Every row gives one point. Any point is a mix of the corners, with weights that add up to 1. It lies inside the corners' shape when no weight is negative. Say inside or outside, and name the corners with a negative weight.

Corners:
(1): [3.2 4.5 4.5]
(2): [ 5.9 -2.8 -7.5]
(3): [-1.4  1.3 -1.6]
(4): [-4.1 -6.7  4.0]
Points:
[-0.3 -6.6 -2.4] -> outside (1)
[ 0.5  0.7 -1.3] -> inside
[ 2.8  5.4 -0.7] -> outside (4)
[ 3.8 -1.9 -4.9] -> inside
[ 1.7  3.7 -1.9] -> outside (4)
[ 2.4 -3.5 -5.2] -> outside (1)
[2.8 4.6 0.9] -> outside (4)
[ 1.3 -4.0  0.2] -> outside (3)

Corners:
(1): [-1.0 -1.4 -4.6  7.6 -1.8 -6.6 -1.5 10.4]
(2): [-0.9 12.0 -1.6 -7.4  6.9 -1.5 -0.9 -1.0]
(3): [ 4.4 -1.1  0.5  4.0  8.6  0.4  1.3 -0.6]
(4): [ 1.9  1.8  2.9 -2.7 -4.5 -0.5  0.4 -1.5]
(5): [ 0.0 -1.1  3.8 -8.7  3.7 -7.5 -4.6 -2.9]
(6): [-2.8 -1.3  4.7  7.7  9.5 -4.3 -1.0 -0.9]
(7): [-0.8  1.9 -2.7 -2.5 -1.1 -0.2 -5.5 -2.1]
(8): [-3.0 -0.3 -4.3 -0.5 -5.0  1.4 -1.5  9.5]
(9): [-3.8 -0.5 -3.3  1.4 -1.9 -2.7  3.2  1.0]
Points:
[-0.6 -0.5 -1.7  2.9  3.0 -6.4 -1.4  3.3] -> outside (4, 8)
[-1.1  0.6  0.2 -3.7  1.4 -3.5 -2.3  1.3] -> inside
[-1.2  0.1 -0.5  1.7  2.0 -2.0 -1.9  1.9] -> inside
[-1.6  5.9 -4.6 -4.6  2.5 -2.4 -2.4  1.8] -> outside (4, 6)
[-0.8  2.3 -4.1  0.9 -3.6  0.8 -0.1  5.6] -> outside (5, 6)
[-4.6  0.8 -1.4 -5.6  0.4 -3.5 -4.7  1.3] -> outside (1, 3, 4)
[-0.2  0.7  0.8 -1.0 -0.1 -2.6  0.8  2.1] -> outside (7)

Corners:
(1): [ 2.2  1.2  6.1 -4.2 -2.3  3.1 -0.5 -4.6 -2.0  4.6 -8.6]
(2): [ 0.7 -1.2  0.3 -5.6 -4.2  5.9 -0.9  4.1  1.8  1.0  0.8]
(3): [ 2.6 -2.1 -4.6 -2.0 -4.0 -0.3  0.5  5.2 -0.2 -5.2 -7.7]
(4): [  0.5  -0.8  -1.6   3.5  -0.9 -10.1  -3.5   8.8   4.5  -0.9   2.7]
(5): [ 9.6 -2.8  3.6 -2.7 -3.3  4.4 -1.2 -4.2  0.2  4.0  0.4]
(6): [-1.4 -1.6 -2.5  3.1  5.1  7.0  6.4 -6.2 -2.0  6.5  5.0]
(7): [ 3.8  4.2  1.4  5.1 -5.9  6.4  1.3 -2.1  0.1  4.0 -1.2]
(8): [-0.2 -5.7 -3.6  6.0  2.5 -2.9 -4.6  8.8 -2.8  4.5  5.5]
(9): [-1.9  5.3 -5.2  3.7 -2.9  6.3 -1.2 -8.9 -5.7  6.4  0.8]
(10): [ 3.2  6.3  2.2 -2.3  2.4  6.7 -1.6 -3.0 -4.0  2.2 -2.6]
(11): [ 0.1 -2.8 -4.5 -0.8  0.2  0.7 -3.5  6.0  4.5 -1.3 -5.3]
(12): [-0.9 -1.3 -0.1  1.6 -1.7 -0.1 -4.0  2.4  0.5 -8.4 -0.4]
Points:
[ 2.1 -1.3  0.8 -3.2 -0.7  0.5 -0.7  2.2  1.7 -1.9 -3.2] -> outside (7, 8, 9)
[ 2.9 -0.3 -0.3  1.3 -0.9  1.8 -0.5 -1.1 -0.8  3.9 -0.3] -> outside (2, 12)
[ 2.7  0.0 -1.7  0.5 -0.5  3.5 -0.9  1.6 -0.5  3.1  0.7] -> outside (1, 12)
[-0.1  0.6 -1.2  1.0 -0.7  2.9  0.1 -0.3 -1.1  1.9 -1.7] -> outside (5)

Corners:
(1): [ 3.6  7.1 -3.5 -5.0 -7.1  4.5 -3.3 -1.2  3.2 -4.3 -0.5 -2.4 -5.9 -0.4
 -5.4  1.8  3.1 -1.4]
(2): [ 5.3  0.2 -1.4  4.7  3.7  0.5  1.2 -0.4 -2.6 -1.4  2.5 -0.9 -3.3  5.0
  6.5  0.0 -4.2 -5.8]
(3): [-0.2  6.4 -0.3 -4.4 -4.4  3.9 -0.4 -2.9  7.9 -3.0 -0.9  3.0 -1.8 -4.9
  0.3 -1.1  4.8 -1.2]
(4): [-4.6  1.1  2.2 -4.7 -6.5  4.0 -0.7 -4.9  5.0 -1.1 -3.0 -3.9 -5.5 -2.1
  2.5 -7.5  7.4 -3.9]
(5): [-0.2 -6.5 -3.6  0.7 -0.2 -8.4  3.0  6.0 -2.5 -3.0  2.0  3.5  1.2  2.2
 -2.2  2.5  2.1 -3.9]
(6): [ 0.7  5.2 -0.8 -3.0 -3.0  3.4 -6.1 -0.2  3.9  1.3 -3.1 -4.1  0.2  2.3
  2.2 -1.7 -3.7 -7.1]
(7): [-5.4 -2.6 -3.6  0.6  0.8 -3.6 -2.1  3.9 -2.3  3.0 -0.9  5.3  2.0 -4.3
  2.0  6.4  0.9 -1.7]
(8): [-1.5  5.9 -1.4 -3.3 -6.3 11.5 -2.4 -2.4  7.5  6.9  1.9  0.3  2.5 -1.4
 -7.2  1.1  8.7  4.5]
(9): [ 0.8  0.3 -4.9  1.1  2.2 -7.8  3.2  2.9 -4.9  1.7  4.4  5.6 -3.0 -0.2
  5.4 -1.0 -2.7  1.8]
(10): [ 5.3  0.1  3.2 -0.2  7.3  2.3  2.4  4.6  0.3 -0.4 -5.5  0.5 -5.4 -0.5
  3.4 -6.5 -5.5  2.5]
(11): [ 4.4 -5.2 -3.4 -1.9 -6.2 -3.1 -5.5 -0.5 -0.6 -3.1  3.9  3.1  3.5 -5.3
 -1.5  4.1 -6.2 -0.6]
(12): [ 1.0  7.1 -2.6  0.0 -0.9  5.4  8.9 -0.9  2.1  9.2  2.8 -0.7  2.1 -5.8
 -0.1 -1.4  9.0 -1.9]
(13): [-0.7  4.1 -3.6  1.0 -5.1  1.3  0.4  1.1  9.0  9.7 -1.7 -4.3 -4.1 -6.8
 -3.2 -2.7  1.1 -0.9]
(14): [ 4.3 -2.5 -1.0 -1.9  4.0 -5.1  0.8  6.1  1.7  1.3  0.9  6.8 -2.3 -2.3
  7.0  8.4  3.5 -1.2]
(15): [ 6.2 -0.1  8.8  5.0  1.9 -1.2 -2.5 -3.0  3.7  2.6 -0.2 -2.8 -6.4 -1.2
 -2.4 -0.9  3.6 -4.1]
(16): [ 5.1 -3.5 -6.5 -1.4  1.2 -7.4  8.5  0.3 -3.6  0.3 -2.9  3.6  5.9 -0.8
 -0.9  4.7  0.7  2.2]
(17): [ 0.5 -2.6 -2.8 -0.6 -4.1 -4.2  1.0  4.4 -5.4  1.8  1.4  9.4 -2.5  2.9
 -1.6  2.9 -0.4  1.4]
(18): [ 5.2  4.6  4.1  2.2 -0.1 -2.2  0.1  3.1  3.8 -2.8 -3.0 -4.4 -4.7 -2.7
  5.8  3.4 -4.7  0.0]
(19): [ 4.8 -6.7  3.1 -1.5  5.2 -4.3  4.9 -1.2 -0.3 -1.6  3.4  1.2 -2.3 -0.2
 -0.2  1.2 -5.5 -2.3]
Points:
[ 1.6  1.3 -0.8 -1.3 -1.5  1.2  0.7 -0.3  2.3  1.5 -0.7  0.6 -0.6 -1.2
 -0.7  0.1  2.1 -0.2] -> inside
[ 2.4  4.9 -0.1 -0.4  0.0  3.8  0.4  0.8  5.2  2.6 -2.6 -1.5 -1.2 -1.9
 -0.4  0.2  3.5 -1.0] -> outside (4, 9, 11, 17, 19)
[ 2.9  1.7 -1.4 -1.3 -1.5  0.2  1.1 -0.3  2.5  0.3 -0.1 -0.8 -1.6 -1.6
 -0.3  0.1  1.4 -1.5] -> outside (7, 17)
[ 2.1 -0.2 -0.1 -0.1 -0.7 -1.5  0.0  1.3  0.8  1.0  0.1  1.5 -2.0 -0.3
  0.1  0.9  0.7 -2.1] -> inside
